Each point is reached from the start by the listed moves, each made once or not at all, plus a little noise. Say if it took an odd or an even number of moves. Then give how often each move was made.

Moves:
(1): [ 59 -23  48 -39  -8  -2]
(2): [-20  66  29 -13 -15 -42]
(3): [-90 -32  95 -11   8  34]
Start: [-38  -8  14  21  13  19]
Points:
[ 19 -33  60 -15   4  19] -> odd (1, 0, 0)
[  1  36  89 -33  -8 -24] -> even (1, 1, 0)

Moves:
(1): [ 62  -5 -51  -1  -4  -8 -18  32   9  22]
(2): [ 30  31  43 -20 -16  16   4 -24  11  -2]
(3): [  0 -67  48 -31  18 -10  -6  22  30 -29]
(4): [ -8  13   5  67 -26 -43 -32 -20  33   8]
(5): [ 23  42   8   7  45 -57  54   3  -5 -22]
(6): [-11   9 -19  14  15  59  34   1  18 -19]
(7): [  2  -2   4  21 -72 -42  73  32  17  28]
(8): [  1   6   7  27  -8  23 -30  35 -40 -11]
(9): [-10  32 -15 -26  -9 -12 -19  40  21 -26]
Start: [  8 -21  12  -9 -23  -5  12  11  28 -10]
Points:
[ 99 -61  51 -58 -22  -5 -10  42  77 -14] -> odd (1, 1, 1, 0, 0, 0, 0, 0, 0)
[  -1    9    1  -14 -103  -62   67   84   63   -9] -> even (0, 0, 0, 0, 0, 0, 1, 0, 1)
[  23  -31   98   72 -111   -5   52   55   96  -33] -> even (0, 1, 1, 1, 0, 1, 1, 1, 0)
[ 21 -29  94  54 -39  36 -16  22  77 -58] -> odd (0, 1, 1, 1, 0, 1, 0, 1, 0)
[ 12 -80  64 -15 -13   7 -24  64  18 -53] -> even (0, 0, 1, 0, 0, 0, 0, 1, 0)
